Each row is a point. The points of each table are mixes of a few directions, plus a little noise. Count the directions of each table, and those that both share. Where both have some left over, give the other angles between the two spaces (their principal angles), to ten degrees, smallest first.
In the rows, 128 means zero.

First (7 x 2)
[[129 127]
 [ 63 138]
 [126 128]
 [ 90 133]
 [110 130]
 [176 122]
 [208 118]]
Second (6 x 2)
[[160 125]
 [206 120]
 [ 81 134]
 [ 98 132]
 [138 127]
 [ 83 133]]
Directions: first 1, second 1, shared 1

First (8 x 6)
[[117 102 107 116 136 159]
 [187 140 163 146  75 120]
 [ 97  70  78  99 152 195]
 [ 83 165 126 130 173  80]
 [125  99 111 118 130 162]
 [ 94 166 136 134 160  78]
 [186 119 149 140  73 147]
 [132 164 153 143 125  84]]
Second (7 x 6)
[[132 157 146 139 130  94]
 [121  88 100 110 133 176]
 [ 68 141 109 117 185 102]
 [127  86 101 112 127 180]
 [202 180 195 165  63  75]
 [138 111 121 124 115 151]
 [110 134 121 126 143 118]]
Directions: first 2, second 2, shared 2

First (10 x 11)
[[123 145 133 130 120 144 130 121 125 159 138]
 [133 110 122 126 136 111 127 136 131  93 117]
 [129 126 127 128 130 126 128 130 130 122 127]
 [142  77 113 124 153  81 123 151 136  31  97]
 [123 143 133 129 121 142 129 121 125 157 138]
 [110 191 146 134  97 188 135 101 119 249 166]
 [135 104 122 126 139 105 126 138 132  83 114]
 [136 100 120 125 142 101 126 140 132  74 111]
 [122 150 134 131 117 149 131 119 125 169 141]
 [126 136 131 128 124 136 130 126 127 143 133]]
Second (10 x 11)
[[126 101  99 140 136  98 146 185 139  44  98]
 [110 145 115 151 106 148 141 147 134 158 129]
 [109 157 128 150  99 164 131 119 130 204 143]
 [133 145 138 112 135 133 135 127 119 128 137]
 [139 132 138 107 143 121 131 125 120 109 132]
 [146 178 164  78 148 145 140 107 101 148 160]
 [115 142 116 144 113 141 143 152 132 140 127]
 [138  84 139 129 134 111  84  70 135 142 123]
 [116  98 109 161 111 123 114 127 145 136 112]
 [147  98 134 107 155  96 116 119 126  71 117]]
Directions: first 1, second 3, shared 1

First (10 x 18)
[[133 110 144 148 174 151 110 116 145 124 122 103 135 102 140 119 138 132]
 [168 134  96 249  91 144 100 102 110  83 175 139 168 100 110 172 222 112]
 [ 92  75 102  68 150  55 232 141 139 182  88 123 153 156 168 184  89 177]
 [108  97 103 124 141  97 146 135 140 164 103 124 128 129 120 162 129 155]
 [123 161 136  83  90 123 134 143 112 125 134 149 107 156 122 104  95 113]
 [123 132  99 139  92 106 129 136 119 140 129 146 122 138 102 153 142 132]
 [144 117 177 122 192 167 137 107 143 100 132  94 152 106 184  92 113 122]
 [ 92 100 132  62 168 103 147 146 151 179  82 114 103 138 130 123  78 156]
 [165 192 161 166  95 198  45 117 108  66 174 140 108 113 103  64 150  73]
 [132 163 129 119  87 137 102 137 113 118 141 149 104 141 102 107 123 108]]
Second (11 x 18)
[[145 136 155 119 155 157 162 107 120  79 153 121 160 126 189 112 115 117]
 [120 131  89 121 116 126  97 133 115 142 123 130 101 147  60 137 142 144]
 [ 87 140 104 114 158 168 101 117 115  83 152 161 111 110 169 149 117 116]
 [129 154 177 147  90 132 104 146 146 136 126 144 115 106 158  98 115  88]
 [100 131 168 145  95 107  76 170 171 196  80 144  82  92 128 109 108 102]
 [150 138 226 122  70  77 197 161 157 171 104 125 163 124 215  90  80  91]
 [153 113 109 114 203 173 111  94 116  97 138  77 133 140  75 106 149 160]
 [126  95  70 137 158 114 177 103 109 109 144 125 165 141 132 192 158 166]
 [150  82  89 175 119  77 212 114 124 134 134 114 197 138 145 199 176 162]
 [116 138  95  66 159 153 110 120 103 111 132 121  96 161  75 110 110 148]
 [129 152 123 144  89 133  61 147 129 150 120 138  84 125  58 108 141 115]]
Directions: first 4, second 6, shared 4

First (11 x 32)
[[ 93 157  56 208 120 166 224 152 194 134  48 149 187  63 174 215 182  92
   97 124 145 148 142 157 110 177 134  51 169 138 155 180]
 [112 142  96 164 125 144 170 139 157 131  92 137 154 101 149 166 152 112
  115 127 136 136 134 141 120 150 131  94 146 132 140 151]
 [141 117 152 101 130 114  96 120 105 125 155 120 108 150 111  99 108 141
  139 129 123 123 122 117 134 111 127 154 115 126 119 110]
 [133 125 136 118 128 123 116 125 120 128 136 125 122 135 121 117 123 132
  131 128 126 126 126 125 131 122 127 137 124 127 124 122]
 [131 125 135 118 129 124 118 125 120 127 137 127 121 134 123 119 122 131
  131 127 126 126 126 125 130 123 128 137 124 126 125 123]
 [129 128 130 127 127 127 125 127 127 129 130 127 127 129 126 126 126 129
  129 128 128 127 128 127 129 127 128 131 126 127 128 126]
 [ 88 161  49 218 119 170 233 154 203 136  37 151 194  56 180 224 188  87
   93 124 147 151 144 162 106 185 136  42 174 140 159 188]
 [147 115 165  88 132 109  79 116  94 124 169 117  97 161 104  84 100 147
  144 130 120 118 120 112 137 102 124 167 106 123 114 100]
 [173  94 214  31 138  83  13 101  47 119 226 103  56 206  72  23  62 172
  167 132 107 105 111  90 151  66 119 221  78 116  95  64]
 [112 142  97 163 123 144 171 138 157 131  92 138 155  99 148 167 152 112
  113 126 135 137 134 141 121 150 130  93 147 133 140 152]
 [153 107 177  72 134 103  62 112  82 123 184 114  87 173  97  69  91 153
  150 131 116 114 119 106 141  94 122 181  99 122 110  91]]
Second (10 x 32)
[[131 109  79 203  95  93 163 142 154 154  74 158 164  78 158 202 157 121
   96 177 157 121 172 132 119 205  79  83 175  96 143 154]
 [163 134  81 214 134  83 185 134 154 186  75 111 179  74 124 227 121 144
   95 173 157  93 207 118 115 228 107 134 138  93 150 147]
 [136 153 128 140 120 149 154 142 151 157 107  93 137 128 129 124 125 118
  131  99 117 135 116 130 126 128 175 123 116 150 145 146]
 [ 99 140 119 107 180 151 139 107 120  79 147 151 134 121 120 145 132 131
  128 125 132 126 134 138 123 108 117 138 120 128 112 116]
 [ 72 180  91 138 165 211 203 134 175  91  95 135 161 101 151 159 165  93
  123  77 121 158 101 163 115 102 175  84 130 169 138 159]
 [134 108 106 145 171  83 127 101 105 109 140 160 145 101 110 190 118 157
  110 185 157  93 193 119 122 173  60 158 134  81 111 106]
 [119 130 156  81 139 147 100 120 110 103 161 124 103 158 118  80 119 128
  146 104 113 137  96 128 134  79 145 144 110 144 116 113]
 [187  96 178 119  48  80  66 151 109 197 138  85  88 172 122  55  99 137
  144 131 112 126 105 100 145 130 145 144 122 126 140 123]
 [115 119 171  57 135 146  73 115  95  87 181 135  85 174 117  54 118 130
  154 104 108 142  82 127 139  57 136 147 110 144 107 101]
 [126 110 171  75  92 137  71 133 106 116 162 128  83 174 132  44 126 120
  152 105 106 150  73 125 142  70 141 125 124 146 119 116]]
Directions: first 1, second 4, shared 1

First (11 x 32)
[[183  84  59 191 101 156 145 123 104 119 147 162  56 220 101  89 112  26
  140 120 155 229 110 124  75 125 135  96 128 188  40 186]
 [126 140 167 117 122  90 105 107 167 166 163  97 164  93 131 123 116 184
  126 105 153  74 170 131 132 143 105 142 154 102 154  97]
 [142  73  36 144 164 157 175 184 105 104 110 175 114 168 136 113 182  58
  142 177  68 208  85 144 103 101 161 118 119 206 118 154]
 [166  77  34 167 130 149 154 163  85 122 140 144  87 192  98  81 156  39
  169 163 102 213 102 150  71 109 167 111 135 211  86 144]
 [141 170 149 124 139 197 128 141  99  95 114 125 108 114 114 120 112 128
  165 137 129 136 101 128 137 137 156 135 102 146 140 127]
 [ 97 134 167 114 127  97 115 105 134 135 120  99 151 117 124 141 134 148
  122 121 140  95 146 125 154 141 108 121 111  89 134 115]
 [124 147 163 118  96  85 105 100 185 163 147 136 151  91 165 157  90 193
   72  89 159  68 163 110 134 128  93 143 171  72 144 121]
 [ 93 156 157 100 135 151 132 139 120  96  75 150 132 102 156 178 125 154
   93 136 110 107  99 113 171 121 127 128 102  95 147 138]
 [ 88 133 155 107  87  51  92  89 114 159 126  73 147 122 101 138 120 153
  111 119 147  63 167 126 136 132 108 122 143  62 125  87]
 [118 122 183 125 168 113 131 113 173 139 141 109 170 108 139 131 148 158
  141 109 142 114 156 129 165 158  94 128 100 117 146 128]
 [131 174 135 104 129 166 125 153 118 112 118 139 130  84 142 143 110 169
  128 141 110  98 109 124 130 117 154 154 143 128 168 110]]
Second (9 x 32)
[[123 150 116 108 128 212 100 123 149 136 129 148 127 131 159 127 110 171
  162 162 112 140 131  81 129 166 115 138  72 147 193  99]
 [ 83 120 186 149 158  60 150 166 114  81 152  79 165 120  97 163 149 109
  135  64 168 119 128 177 169 135 136 108 153  77  74 141]
 [151 160 189 125 125 135 166 105 161 120 103 119 125  91 147  98 126 144
  140  93 145  93 115 146 141 151 117 141 116 167 141 106]
 [175 156 141 114 168 165 152 101  77 110 121 149 129  34 101 113 173 127
   65 128 118 138 164 113 179  25 149 180 183 109 111 218]
 [126  81  67 145 137  83  82 159 108 154 150 133 123 198  99 155 110  91
  124 175 102 151 111 146  78 112 153  95 144 101 103 146]
 [163 140 114 116 103 148 154  86 117 139 103 152 107  85 137  92 147 127
   86 129 119 125 147 107 135  83 121 160 152 153 128 147]
 [153 152 146 118 128 169 127 113 159 141 112 140 118 121 153 106 109 153
  151 142 119 111 111 122 116 156 123 136  94 168 169 104]
 [ 65  80 119 157  55   7 167 137 135 120 128  88 128 179 127 137 140  85
  117  59 172 114 132 161 112 160  99  88 157 117  58  76]
 [111 113  74 122 149 174  55 162 132 152 156 145 130 193 132 159  90 145
  169 200  93 161 113 101  93 162 140 104  80 114 174 115]]
Directions: first 6, second 5, shared 1; angles 50, 70, 70, 90

First (11 x 32)
[[137 139 146 128 119  91 136 118 111 143 138 146 157 144 125 111 145 133
  126 115 133 168 113 126 126  91  73 130 125 162 159 126]
 [123 122 119 127 132 147 123 133 137 120 123 119 111 119 130 137 120 125
  129 134 124 107 136 130 130 149 158 126 130 111 111 128]
 [138 139 146 128 119  92 137 119 111 144 137 145 156 142 125 111 144 133
  128 117 134 167 113 126 126  90  74 131 124 160 159 126]
 [119 119 112 129 135 162 119 136 143 114 119 112 102 114 131 143 114 123
  129 139 123  92 141 129 131 161 177 123 130  99 100 129]
 [140 142 150 127 117  82 139 114 107 145 139 148 165 146 123 107 147 135
  127 112 135 176 110 125 126  80  60 132 124 170 167 126]
 [134 134 139 127 125 108 133 123 118 136 133 137 145 138 126 119 138 130
  128 119 132 149 120 127 127 107  97 130 126 146 146 126]
 [130 131 132 127 128 121 129 127 125 131 129 131 134 130 127 126 131 128
  128 126 130 136 125 127 126 122 119 128 127 135 133 128]
 [123 122 118 129 132 149 123 135 137 119 123 118 112 120 129 137 120 127
  128 136 125 105 136 131 131 149 158 126 130 109 111 129]
 [107 104  87 128 146 210 108 150 166  96 107  91  63  95 136 165  92 115
  129 154 115  41 162 132 131 211 249 119 135  55  57 131]
 [126 126 124 128 130 136 126 130 132 125 126 124 121 125 128 132 124 128
  127 131 126 118 131 129 129 137 142 126 129 120 120 126]
 [133 133 137 127 124 109 134 123 120 135 131 137 142 135 126 119 136 131
  129 123 131 147 120 126 127 110 102 130 126 144 144 127]]
Second (8 x 32)
[[143 153 146 140 138 111 137 121 117 131 128 135 163 128 115 106 149 146
  126 120 137 160 106 131 113 108  94 120 122 160 157 144]
 [106 136 115 107  92 120 139 113 107 117 133 128 134 139 163 139  90 109
  122  93 120 165 110 144 163 112 111 103 145 120 129 108]
 [118 119 121 117 112 124 128 126 125 129 132 129 118 135 142 137 113 116
  128 122 123 129 132 129 143 124 127 129 134 119 122 114]
 [155 130 148 152 167 129 121 140 143 140 123 130 137 117  89 109 173 153
  133 157 139 107 136 114  89 135 130 148 109 149 140 154]
 [132 159 126 143 147 158 133 126 128 103 113 112 146 105 124 121 124 143
  122 119 131 135 105 144 117 150 152  96 129 126 127 153]
 [154 151 146 157 170 142 127 135 138 125 116 123 151 108  93 105 164 159
  128 145 140 121 118 126  89 141 136 125 113 149 142 164]
 [ 94  97 100  95  84 130 125 125 125 125 137 126  88 144 169 162  79  90
  128 114 112 118 146 132 174 131 144 129 147  88  98  88]
 [122  79 123 112 114 110 114 139 141 155 142 140  86 148 129 145 132 108
  137 153 122  89 170 105 137 123 130 173 125 113 112  99]]
Directions: first 1, second 3, shared 1

First (8 x 32)
[[ 77 148  95 116 148 141 135 117 118 156  96 183 135 176  83  73 103 152
  134 140 152 118 112 121 116 114  80 147 133  97  77 101]
 [138  54 168 117 187 182  84 127 191 142 180 130 139 137 101 180 124  43
  131 129 162 195 163 206 115 141 112 111 101  92 207 141]
 [109 135 146 180 157 103 119 127 129  61 118 119 105 102  94 159 135 119
  139 180  52 119 151 148  82 140 161 106 143 164 183 183]
 [191 200 107 140 114 141 141 114 129 153 117 109 155 109 221 149 107 142
  160  45 110 106 137 134 177 165 185 133 139 155  75 137]
 [114 148 136 162 146 118 105 126 120  78 135 155 120 134 103 143 118 148
  137 151 104 144 107 155 114 154 144 102 143 152 136 160]
 [127 106 130 107  62  82 142 149  87 115 138 105 107 113 138 102 160 165
   90 150 154 121  89  67 141  98 117 131 124 137 116 100]
 [105 144 149  98 129 146 149 119 153 120 108 131 110 157 118 110 116 135
  102 142  80  80 144 104 110 123  99 130 179 102 103 139]
 [159  92  92 103  79 108 147 145  99 201 134  89 153  95 166 106 159 116
  127  91 213 143 122  91 168  90 125 165  68 125 125  66]]
Second (11 x 32)
[[135 131 116 166 141 128  92 127 113 136 149 154 152 121 104 126 125 116
  152 130 184 176  98 179 149 155 128 117  99 132 157 118]
 [166 161 128 208 107 135  62 122 106 162 176 148 170  98  77  86 138  88
  147 152 249 182  60 224 198 203  80 102 113 103 215  91]
 [147 148 139 152 103 132 111 125 125 145 143 121 138 113 113 101 137 110
  121 143 165 126 105 153 159 159  96 119 142 107 166 110]
 [110 114 135  78 130 125 170 131 144 111  99 108 100 144 160 145 126 149
  108 119  54  83 169  66  91  86 146 144 148 136  81 148]
 [134 130 115 162 141 128  97 127 114 134 147 151 148 122 106 127 125 118
  151 129 176 172 102 174 145 150 128 119 101 133 152 120]
 [113 107  95 152 180 124 100 129 110 117 137 171 146 137 114 159 111 136
  171 109 157 197 116 168 117 125 169 123  70 162 119 137]
 [117 117 121 117 143 126 136 129 128 118 121 134 124 137 135 144 123 138
  134 120 110 133 139 117 112 112 147 132 119 140 109 137]
 [151 162 180  91  48 134 171 126 157 146 114  59  99 113 150  78 153 115
   59 159  82  19 146  66 146 134  63 135 220  75 142 113]
 [104 106 120  90 151 124 158 132 136 107 103 126 108 147 153 157 120 151
  127 110  68 113 163  85  87  86 162 141 124 149  79 151]
 [115 110 106 135 164 125 116 130 118 118 130 156 136 137 123 154 117 137
  156 113 137 170 127 145 114 119 160 127  90 153 114 138]
 [115 123 154  57 101 128 193 131 157 114  88  80  85 141 173 130 133 148
   80 128  24  37 182  33  91  80 128 148 184 117  78 144]]
Directions: first 6, second 2, shared 1; angles 70

First (8 x 32)
[[114 143 115 121 146 121 139 116 127 151 118 122 137 124 132 128 141 151
  134 127 132 113 120 140 102 125 121  97 131 113 137 103]
 [103 156  66  87 202  95 137 116 110 177 113 144 131  92 132 135 156 192
  154 131 138  93 124 174  75 151 104  77 129  96 170  66]
 [128 112 157 145  86 140 123 133 141 100 147 126 116 150 118 129 105  89
  118 133 118 147 149 118 168 121 146 165 118 159 103 164]
 [159 127 111 118 160 124 114 143 107 131 112 140 132 100 142 123 143 147
  130 119 140 125 104 114 108 142 110 124 143 104 152 119]
 [ 91 130 105 107 138 109 132 120 132 135 149 144 107 127 109 140 117 132
  142 144 118 120 168 172 142 143 137 138 104 150 130 120]
 [179 127 182 175  92 167 134 132 133 119  92  85 172 146 158 108 145 116
   99 101 142 140  59  51 104  87 119 100 167  93 112 144]
 [148 105 160 148  87 144 114 144 134  90 143 130 116 144 123 126 106  85
  113 130 121 153 138 102 171 124 142 176 124 155 106 172]
 [100 125 129 125 112 123 131 122 139 122 150 133 112 141 111 136 111 113
  132 141 116 131 161 152 153 130 143 146 109 155 116 137]]
Second (8 x 32)
[[132 125 138 135 117 133 128 129 131 122 129 124 129 133 129 127 125 120
  124 127 127 132 126 120 134 123 131 133 129 131 122 136]
 [  7 162 104 108 121  99 176  71 165 175 160 114 117 165  90 151 115 146
  155 158 104  95 198 227 127 116 155  85  83 162 108  87]
 [169 137 136 142 144 142 129 133 116 140  90 109 161 115 157 114 156 151
  118 106 146 123  67  84  83 114 105  89 162  82 142 113]
 [137 118 150 142 101 139 124 133 135 110 134 123 126 141 126 126 117 104
  119 128 124 141 131 112 149 120 137 148 127 141 113 151]
 [120 117 121 118 125 120 118 135 127 114 148 147 106 126 115 134 112 114
  132 138 120 136 158 144 157 143 137 161 112 152 126 142]
 [125 123 118 119 134 121 122 133 124 123 137 141 116 122 122 132 122 126
  132 133 125 130 142 139 139 140 130 143 120 138 132 131]
 [174 100 112 112 148 122  89 166 101  94 138 170 100  95 129 127 117 113
  128 129 131 148 136 114 159 165 122 190 127 139 147 155]
 [159 143 144 148 135 146 139 123 124 146  88  97 169 126 156 114 158 151
  117 105 145 119  65  85  77 102 108  75 163  80 134 109]]
Directions: first 3, second 3, shared 3

First (11 x 32)
[[108  97 138 127 127 129 133 118 124 118 130 100 118 159 132 134 126 125
  131 133 130 111 111 139 147 139 139 123 160 125 133 136]
 [133 128 129 121 126 129 128 128 128 126 128 129 133 128 126 131 132 130
  124 127 129 122 125 127 125 127 128 130 138 128 131 125]
 [107  93 140 124 127 129 134 117 123 116 130  97 119 163 132 136 128 125
  129 133 130 105 107 140 148 140 141 123 168 125 135 136]
 [106 110 132 142 132 126 132 124 125 127 129 108 112 145 134 126 120 123
  137 134 127 130 124 137 144 136 134 122 127 125 125 138]
 [174 165 120 100 121 132 119 137 134 131 125 168 160  94 115 132 144 139
  110 116 130 126 138 110  94 112 115 140 128 134 135 108]
 [127 141 122 143 132 126 127 133 129 137 127 137 122 114 130 120 122 126
  134 129 125 147 141 126 125 124 123 127  96 128 120 130]
 [176 163 121  95 120 132 119 137 134 129 125 168 163  95 114 134 146 140
  108 115 131 121 135 110  93 112 116 141 136 135 137 107]
 [ 29  74 133 214 151 117 145 118 118 138 132  59  50 175 159 107  83 101
  178 156 118 167 131 162 193 156 146 100  68 115  99 174]
 [178 115 144  47 106 139 123 118 129  98 129 135 180 146 107 160 166 147
   87 112 140  56  89 120 106 125 134 143 249 133 164 101]
 [ 92 129 120 178 142 121 132 132 126 144 128 117  93 124 142 109 104 116
  154 139 121 169 148 135 146 132 127 117  60 124 106 146]
 [180 192 109 117 126 129 116 147 137 145 123 189 157  66 117 120 138 138
  116 115 126 154 159 103  84 104 105 142  79 136 124 107]]
Second (11 x 32)
[[115 133 141  95 135 159 155 104 156 141 127 138  95 142  99 135 142 133
   98 116 114 108 141 165 179 128 155 147 133 100 122 156]
 [176 146 148 105 133 131 155 109 139 110 135 105 145 103  99 125 150 120
   80 107 119  97 132 134 106 107 112 144 130  98 128 142]
 [102 124  93 173 128  98  75 192 131 124 128 198 119 123 144 128 131 143
  188 135 128 169 152 128 103 159 127  98  94 178 114 118]
 [150 123 150 102 117 132 152  98 107 125 134  73 157 133 130 133 125 120
  101 138 138  96  99 110 121 103 121 146 175 107 143 125]
 [ 89 115 141 110 124 137 138 144 136 149 134 142 102 142 128 128 138 136
  126 153 123 109 152 161 164 131 150 136 163 118 114 156]
 [ 95 133 110 169 124 111 109 156 107 152 127 138 124 120 160 115 102 128
  171 159 135 170 141 109 122 127 124 117  91 148 115 123]
 [103 135 108 167 114  92  99 184 104 147 141 157 143 114 150 128 125 139
  183 167 136 157 142 108  98 129 119 123 110 157 107 129]
 [108 105 141 129 135 133 129 141 134 124 117 115 104 124 153  99 119 118
  117 135 125 117 159 152 131 132 123 105 150 127 128 132]
 [177 136 111 123 129 130 116  94 132  97 124 131 157 141 102 157 136 132
  125  81 133 135  74  98 111 139 126 133 113 142 153  96]
 [100 135 138 126 137 145 149 126 143 155 127 131  90 120 129 109 121 123
  116 140 117 131 166 157 163 120 137 133 108 106 111 154]
 [195 123 127 106 130 142 131  59 122  82 116  79 170 148 116 150 119 116
  100  75 139 118  51  87 107 129 119 129 142 130 174  80]]
Directions: first 2, second 6, shared 1; angles 40

First (10 x 32)
[[157 128 108 157 114 149 125 102  30  97 110 147 207 124  61 145 145 152
  161 139 142 117 131 105 176 147 109 128 121  56 116 125]
 [133 127 123 133 125 132 127 123 110 122 124 132 142 127 116 131 131 133
  133 129 130 127 128 124 137 132 126 128 127 114 126 127]
 [137 128 121 137 124 135 126 120  99 119 122 133 150 125 109 134 133 135
  138 131 132 125 129 121 142 133 122 127 126 106 124 127]
 [126 128 128 127 128 127 128 130 132 129 129 128 124 128 131 127 127 127
  127 128 126 128 128 130 126 128 127 127 129 132 129 129]
 [145 129 115 146 120 140 126 113  69 109 118 139 177 125  87 139 138 143
  148 135 136 121 131 113 157 140 116 129 124  82 121 127]
 [130 128 125 130 127 130 128 124 119 125 126 129 136 127 122 130 130 130
  131 129 128 126 128 126 132 129 128 128 127 120 127 127]
 [122 128 132 123 131 125 128 132 145 135 131 125 114 130 140 125 125 123
  122 125 125 129 127 132 120 125 131 128 129 141 131 129]
 [107 128 142 108 137 114 130 145 194 149 140 115  75 131 173 116 116 111
  104 120 118 136 127 143  96 116 140 128 133 177 136 131]
 [ 92 128 157  92 145 103 132 159 249 167 149 105  30 133 212 107 107  97
   85 115 111 143 125 157  69 105 152 128 136 219 143 133]
 [127 128 129 126 129 127 128 130 133 129 129 127 124 128 132 127 127 126
  126 128 128 128 128 129 127 126 129 127 127 131 129 128]]
Second (9 x 32)
[[172 118 115 155 141 118 102 118 138 144 132 143 107 112 125 129 162 108
  103 148 126 105 142 152 131 117 130 100 132 111 124 106]
 [ 66 128 147  98 111 149 143 150 117 106 128  80 133 126 127 108  81 168
  166 111 131 121 113  84 122 127 115 162 160 128 127 156]
 [146 151 138 145 128 125 128 137 127 138 123 143 114 129 118 138 153 114
   93 124 137 116 133 139 115 138 137 108 134 106 155 114]
 [112 115 137 135 135 146 121 148 139 111 107 107 116 127 121 125 112 146
  127  96 104 108 158  90 106 152  92 148 153 110 131 135]
 [124 113 111 125 130 143  99 149 142 109 105 140 123  99 122 143 109 151
  117 113 120  89 152 102 123 121 127 128 135 133 148 105]
 [156 148 129 134 131 104 155  97 119 151 143 157 147 163 138 137 159  89
  120 143 134 185 109 173 139 139 146 117  83 144 116 133]
 [135 134 132 138 127 131 116 141 130 130 123 130 111 114 119 130 138 130
  108 127 134 100 136 125 120 126 131 115 146 109 147 115]
 [153 100 110 138 147 117 124  97 139 134 132 134 138 143 141 125 137 110
  143 135 102 158 142 144 140 135 108 136 102 145  86 136]
 [ 89 147 133  84 102 120 162 114 100 130 160 117 162 139 141 115 102 138
  173 155 163 169  67 144 157  98 167 138 107 165 116 151]]
Directions: first 1, second 5, shared 0; angles 90
